Each row of a before or after table is a point. One or more steps were done to the points. Then noise was added and the rows were shuffled. The steps act on columns, c1 being the first. Name the steps. A step turns or swaps two columns, mirrors them in a line or flattens them onto one, adds a multiple of one to another, or multiplies or shifts one. Angles are multiples of 10 degrees, from the lower column toward the higher: turns from -170 to 170, lines from 10 to 170 but not 90. Use the fewest steps. Two steps may share a column if one is a turn and the other turns, adds or multiplies; they go together, in the order done. Otherwise the lowest column goes first.

Before, 8 rows:
[[-5.2  3.2 -1.3]
 [-3.1  1.3  0.5]
 [ 0.9  2.4 -5.3]
 [-3.8 -0.3 -3.1]
 [ 6.1  2.2 -3.6]
 [-5.0  1.6  7.6]
 [ 1.3  3.4 -0.2]
 [-1.5 -0.3 -5.1]]
After (8 x 3):
[[-8.4  1.5  3.0]
 [-3.0  2.6  1.5]
 [-9.1  6.1 -5.1]
 [ 2.6 -0.7  4.3]
 [-7.1  1.9  0.5]
 [-7.9 -2.1  2.1]
 [-3.5 -1.8  6.1]
 [-6.1 -3.3  3.9]]
Steps: shift c1 by -4.0; mirror c2 and c3 in the line at 20 degrees

Before, 14 rows:
[[ 0.7 -3.6 -1.3 -0.5 -3.6 -3.1]
 [ 5.7  2.0  2.9  1.6  3.1  2.6]
 [ 3.5 -1.8 -2.0  0.7  1.5 -2.9]
 [-5.7 -3.3  6.7  1.7  1.3  3.2]
 [ 2.3 -1.5 -0.3  2.1 -7.3 -2.1]
 [ 2.7  1.8 -0.9 -2.2  2.3 -2.7]
 [ 5.0  1.7  0.6  0.8  3.2  1.1]
 [ 3.2 -2.4 -2.1  1.7  1.4  6.3]
 [ 1.5 -0.1  0.7  1.5  1.1  3.1]
 [-0.9 -3.8  0.0  2.4 -1.8  5.8]
 [ 3.0  2.2 -3.6  1.0  2.9  5.6]
 [ 3.0  1.2 -2.9 -8.7  2.4  1.0]
 [ 3.5  2.5 -1.5  1.3  2.6  5.6]
 [ 4.8  2.5 -3.4  0.5  2.7  0.6]]
After, 14 rows:
[[ -1.1   3.3   0.5  -5.2   2.1   3.4]
 [  1.6  -3.8   3.2  -2.3   0.0   1.8]
 [  6.4  -0.3  -1.5   3.0   2.1   0.5]
 [  4.0  -3.2   0.8  -1.5  -0.3   0.7]
 [-15.9   0.5   6.2  -2.5   3.5   1.9]
 [  7.0  -2.6  -2.5  -2.2   0.0  -8.2]
 [  5.1  -3.0  -1.4  -5.0  -0.4   2.7]
 [  2.6   7.3  -0.4   2.3  -1.9   1.8]
 [  9.8  -3.6  -3.5  -0.3  -0.8   0.6]
 [  3.6  -3.2  -0.9   2.1  -0.3  -2.5]
 [  6.0   0.1  -1.9  -5.5   2.4   3.1]
 [  0.9  -0.9   1.1  -2.6   0.7   2.0]
 [  2.9   5.1  -1.5   2.7   1.4  -1.1]
 [  8.5  -3.9  -4.0  -5.1  -0.6   2.1]]
Steps: add -1.5 times c3 to c1; mirror c2 and c5 in the line at 120 degrees; turn c4 and c6 by 80 degrees

Before:
[[-2.6 -3.1 -0.5 -0.4  2.6 10.3 -2.4  0.0]
 [ 0.9 -2.0  1.0 -2.7  4.9 -1.1  0.8  4.1]
 [-4.7 -1.0 -1.1 -6.1 -1.0 -1.7 -5.7  4.7]
 [-1.6  2.5  3.5  0.4  2.3  0.7  3.3 -4.0]
 [ 3.8  1.1 -0.3  2.6  5.2  3.4  1.7  2.4]
 [ 0.3  2.4 -1.0  0.9 -2.9  1.4  0.4  1.3]
 [-0.7  0.0 -4.1  2.6  0.4  4.4  1.6  1.0]
 [-1.5 -3.2  6.0  0.8 -3.5  0.1 -1.0  0.6]
 [ 3.1  5.0 -5.7 -5.0 -1.9  1.2 -3.2  0.5]
 [-4.2  4.2 -0.7 -2.2  6.3  0.0 -3.2  6.7]
 [-0.5 -0.6  4.6 -7.9 -6.1 -1.1  1.2  2.5]
 [-2.0  1.4 -2.0  1.4 -1.8  2.6  3.8 -0.1]
 [-1.5  0.5 -0.5 -3.3 -2.0 -4.1 -7.7 -1.5]]
After (13 x 8):
[[ -1.7   0.7  -3.1   1.3   2.3  -1.5  -3.3  -0.1]
 [ -7.9  -3.7   6.2  -0.4   0.3   0.0  -2.2  -3.6]
 [  3.6  -1.8  -9.5  -4.7   7.4  -2.1   1.5   0.3]
 [ -4.0   1.4  -0.8  -3.6   3.0   1.9   6.7  -1.4]
 [  5.9  -8.0  -0.7  -2.3   0.4  -1.0   2.5   7.2]
 [ -0.6   5.0   9.3   1.2  -0.5  -0.2   0.8   1.2]
 [  7.3  -2.2   1.8  -2.8  -3.4   1.6  -0.5   4.7]
 [  2.5   0.8  -1.7   0.8   3.1  -0.8  -0.9   1.2]
 [ -2.5   0.1  -0.6  -1.0  -3.3 -10.1  -1.6   0.5]
 [  2.5   1.5  -2.0  -6.5   2.8   0.0   4.2   4.7]
 [  1.1  -0.4  -6.6   2.9  -1.3  -4.2  -2.4   1.3]
 [  2.8   5.2   7.4  -7.2   7.4   1.6  -0.7   2.9]
 [  7.1  -4.9  -0.2   2.8  -3.9  -2.5  -1.9   2.5]]
Steps: add 1.5 times c8 to c1; turn c2 and c5 by 130 degrees; add -0.5 times c4 to c5; multiply c3 by 1.6; multiply c7 by 0.7; turn c6 and c7 by -160 degrees

Before, 11 rows:
[[-4.2  2.3  1.7 -0.8 -1.6 -6.5 -2.4  1.2 -2.6  2.7 -5.2]
 [-0.9 -3.3 -1.0  0.3  1.6 -2.2 -5.2 -3.6 -5.0  5.5 -5.4]
 [-3.4  0.6  1.4  3.9 -0.7 -2.0  1.4 -0.3 -1.0 -1.3  2.9]
 [-3.0 -5.8  2.1  0.5 -6.1 -1.1 -1.4 -0.7  1.8  0.0  4.2]
 [ 1.9 -1.4 -7.1 -0.6 -2.7 -4.7  5.2 -3.6 -0.5  4.6  1.9]
 [ 0.2 -7.7  0.9  4.0 -3.6 -4.9 -1.0 -0.5  1.0 -4.1  2.2]
 [ 0.2 -1.4 -2.3  5.2 -7.0 -2.5 -1.9 -1.4  2.5 -0.5  3.5]
 [-2.2  1.7 -2.9 -4.2  2.0 -4.9 -4.9 -2.8 -5.8  0.6 -2.3]
 [-2.8 -4.3 -2.4  4.0 -3.4 -3.5 -1.8  4.6  2.0  2.4  4.2]
 [-0.3  1.5 -2.9 -3.3  4.2 -4.5 -2.4 -4.5  0.9  3.7 -4.1]
 [-4.5 -6.1 -4.0  4.1 -5.7 -1.0  0.9 -0.5  2.6 -2.4  1.5]]
After, 11 rows:
[[-4.2  2.5  2.2 -1.0 -3.1  6.6 -2.1 -0.6 -2.6  2.4 -5.4]
 [-0.7 -7.8  2.0  5.2 -2.8  4.2  0.8 -2.7  1.4 -3.7  1.8]
 [-2.2 -5.7  2.5  1.0 -5.1  1.0  2.6 -4.4  2.5 -0.1  4.4]
 [ 1.5 -1.6 -9.7 -1.5  0.0  0.9 -6.5 -4.3 -0.2  3.9  2.4]
 [-4.6 -5.6 -5.0  4.9 -6.0  0.1  0.9 -3.7  2.7 -2.9  1.6]
 [-2.9 -4.0 -3.4  5.2 -7.1  3.7  1.5  1.3  2.0  2.6  3.9]
 [-1.2 -3.8 -0.8  0.8  4.7  4.9  4.5 -1.8 -5.2  5.5 -5.1]
 [ 0.1  1.5 -3.0 -4.6  7.8  4.7 -0.5 -1.6  0.9  3.5 -4.0]
 [-3.2 -0.2  1.5  5.5 -0.4  1.5 -2.5 -1.4 -1.0 -1.4  3.4]
 [-0.2 -1.4 -3.4  7.2 -5.6  3.5  0.9 -5.6  2.2 -0.5  3.3]
 [-2.3  1.1 -4.1 -5.0  4.8  6.3  1.5 -1.5 -5.8  0.8 -1.9]]
Steps: turn c6 and c7 by 150 degrees; add -0.3 times c2 to c7; multiply c3 by 1.3; multiply c4 by 1.3; turn c5 and c8 by 40 degrees; multiply c5 by 1.3

Before, 12 rows:
[[ -3.5  -0.4   3.0  -3.0   1.6   0.8   3.5   1.5  -1.9  -2.6   0.9  -1.5
    4.2  -1.4]
 [ 12.7   0.7  -1.4   2.0   0.8 -10.2 -16.0   0.0   0.2   0.3  -0.2  -5.7
   -0.7  -2.6]
 [ -2.7   2.5   2.9  -1.4   2.0  -0.3   3.0  -6.0  -2.5   5.9  -0.2  -0.6
   -0.5  -2.4]
 [ -2.0  -1.7   5.4   2.6  -2.1   3.1   2.9   2.1   5.0   1.5  -2.3  -4.7
   -1.2  -2.8]
 [ -0.9   1.2  -2.0   4.2   3.0   1.8  -0.9   2.9  -1.9   0.4   1.9  -0.4
    0.9  -4.1]
 [ -3.1   1.4   2.0   0.6   0.9   4.1  -2.6  -0.5  10.0  -0.2  -3.1  -1.3
   -0.2  -2.0]
 [ -1.1   2.7  -2.1   4.7   2.3   1.7   0.6   1.2  -2.8  -1.9  -5.9  -2.9
    0.7  -1.1]
 [  4.1   2.6  -0.7  -2.1  -0.5   2.7   3.1   3.0   5.6   4.1   0.6  -4.8
    0.4   1.8]
 [  7.1  -2.8  -2.6  -2.5   0.7   3.7   2.9   2.4   5.6  -1.0  -1.4  -0.2
    0.8  -3.2]
 [ -2.9   0.5   0.2  -0.1  -0.6   5.1  -1.0  -0.2  -3.7  -1.6  -0.4  -3.7
   -1.9  -1.7]
 [ -2.9  -1.2  -2.3  -2.1  -2.8  -0.7   1.9   2.2   5.0  -0.9  -1.0  -2.5
   -0.4  -3.7]
 [ -1.1  -2.0  -0.9  -1.5   4.5   0.1  -2.9   3.8  -2.3   1.4  -2.8  -3.8
   -0.1  -3.3]]
After, 12 rows:
[[  0.6   3.7  -1.2   2.8   4.0  -1.3  -2.9   0.9  -2.1   0.6   4.3  -4.5
   -0.3  -0.5]
 [  3.7   1.5   2.2   4.2   1.3  -4.2   3.5   0.7   0.0  -2.5   0.0   0.1
    3.9   1.3]
 [  1.7  -0.5   1.0  -3.0  -6.4  -7.0  -3.2  -0.6  -7.6   0.2   3.1  -2.1
   -0.8  -2.1]
 [  3.6  -6.7   4.1   3.1   3.9  -2.2   2.9   0.6   1.2   6.0   2.2   0.6
    0.1   0.7]
 [ -6.7   1.1  -4.5   1.2  -4.7   2.8   3.3  -3.7  -3.4   3.5  -1.4  -3.0
    0.6  -0.8]
 [  4.2   3.2  -2.7  -0.7  -5.5  -2.6   2.0  -0.1  -0.8  -1.5   4.3  -1.5
   -0.3   1.0]
 [  0.8   1.9  -4.3  -3.7   4.4  -2.2  -0.8  -2.5  -0.5   0.4   2.6  -1.1
    0.0   4.0]
 [ -0.2   0.5  -5.2  -4.0   4.9  -2.9  -0.1  -3.4   0.2  -1.4   4.0  -2.1
    0.4  -4.1]
 [ -9.0  -0.5  -2.3  -2.3   0.5  20.7 -15.8   0.0  -0.6   1.0   1.6 -10.5
   -1.0   1.2]
 [  1.4  -0.4  -0.2   1.3   1.8  -6.5  -1.4  -0.1   3.3  -2.1   1.2  -4.8
   -2.8   0.6]
 [ -0.4   2.0   5.9  -4.7  -3.9  -5.1   2.8   0.0  -1.4   1.1   2.9  -4.0
   -0.6  -0.4]
 [-11.7   3.2  -1.8   0.5  -4.3   4.7   2.7   0.3  -4.3  -0.7   4.3   0.5
    0.2  -0.4]]
Steps: multiply c1 by 1.6; turn c1 and c6 by 140 degrees; turn c2 and c8 by -120 degrees; add 1 times c8 to c3; turn c5 and c9 by -130 degrees; turn c4 and c5 by 160 degrees; add 0.3 times c7 to c12; turn c11 and c14 by 120 degrees

Before:
[[ -2.2  -2.8   3.7  -1.8  -2.0  -2.5   3.0   7.9  -1.8 -12.8   2.2   1.6
   -3.2   1.3  -1.5   1.6   0.7   1.0  -1.6  -0.3]
 [ -3.4  -1.4   1.7  -3.1   0.4  -0.2   0.2  -1.9  -2.9  -5.9   1.1   7.4
   -5.9  -8.3  -1.7   0.8   0.1  -0.7   0.3   3.0]
 [ -2.7  -0.5   7.4  -0.8  -6.4  -0.9   2.5  -1.2  10.8  -6.8   1.4  -1.4
   10.4  -1.3  -0.8   0.8   0.1  -0.3   2.1   1.2]
 [  1.1   0.2  -4.3  -1.0   0.3   7.0   5.3  -0.8   6.4   4.5  -3.4  -0.8
   -5.2   2.1  -1.8  -3.4  -5.8   0.2   0.1  -0.1]
 [ -1.8  -4.7  -1.1   6.2  -1.6  -2.5   0.4  -1.0  -1.5   2.3   0.5  -1.2
   -5.3  -0.2  -0.8   0.4  -1.7  -3.8   1.3   1.6]
 [  4.3  -2.2   0.5  -2.1   0.6   2.4   0.5   6.6  -2.3   3.1   0.3  -1.0
   -0.4   2.2  -1.6  -4.3  -0.8  -0.9   2.2   2.5]
 [ -2.6  -2.8  -3.2  -0.9  -1.1  -3.2  -0.4   2.1   0.1   0.4   2.7   2.2
   -3.3  -4.6   2.0   2.3  -1.4  -3.1  -2.2   0.6]
 [ -2.1  -3.0   1.7  -0.5  -1.3  -2.8   5.3  -2.6   3.7  -3.0  -1.5  -1.2
   -1.6  -3.0   4.8   0.7  -4.5  -0.5  -1.7   1.6]
 [ -2.9  -3.3  -3.8  -2.4  -0.1  -2.9  -0.4  -1.9  -0.3   3.5  -5.7  -1.6
   -6.3   2.2   0.8  -2.3   0.5  -0.1  -1.1   6.0]]
After (9 x 20):
[[ -3.3  -2.7   1.8  -0.8   0.1   0.4  -0.3  -1.9   1.1  -6.0  -3.0   7.8
   -3.6  -8.0  -3.2   0.8  -1.7  -0.8  -0.3   2.8]
 [ -1.9  -6.1   3.7  -1.5  -1.9  -0.9   3.3   7.9  -1.8 -12.7  -3.2   2.1
   -1.7   1.4  -1.9   2.0   1.3  -1.4  -1.4   0.0]
 [ -1.6  -8.4  -0.2  -0.4  -1.3   0.6   0.1  -1.1   0.2   2.2  -1.5  -2.0
   -3.3   0.5   5.9   0.0  -3.8   1.1   1.7   2.0]
 [ -3.1  -6.7  -3.6   0.4   0.0  -0.9  -0.3  -2.3   8.4   3.9   2.7  -1.5
   -4.9   1.9  -1.7  -1.8  -0.3  -2.1  -0.8   5.9]
 [ -2.0  -6.4   2.0   5.3  -1.1  -0.9   5.5  -2.7  -0.9  -2.9   4.2  -1.4
   -1.4  -3.1  -0.1   0.3  -2.5  12.4  -1.7   1.5]
 [ -2.6  -1.4   6.8  -0.5  -6.7  -0.4   2.2  -1.3 -10.3  -7.0   8.8  -1.2
    7.7  -1.0  -0.9   0.9  -0.2  -0.1   1.8   1.0]
 [  4.4  -1.0   0.5  -0.7   0.5   3.1   0.6   7.0   1.6   3.5  -2.0  -0.8
    0.9   1.9  -2.2  -4.3  -1.4   0.9   2.5   2.5]
 [  1.1   6.0  -4.6  -1.5   0.2   5.9   5.3  -0.9   0.0   4.1   7.0  -0.8
   -4.0   2.2  -1.3  -3.2  -1.5  16.7   0.4   0.5]
 [ -2.8  -6.7  -3.1   2.0  -1.2  -1.0  -0.6   2.9  -4.5   0.2  -1.2   2.4
   -2.8  -4.6  -0.8   2.7  -3.6  -0.1  -2.4   0.8]]
Steps: turn c2 and c6 by -30 degrees; multiply c2 by 1.6; swap c4 and c15; turn c9 and c11 by 120 degrees; multiply c9 by 1.6; multiply c13 by 0.7; turn c17 and c18 by -70 degrees; multiply c18 by 3
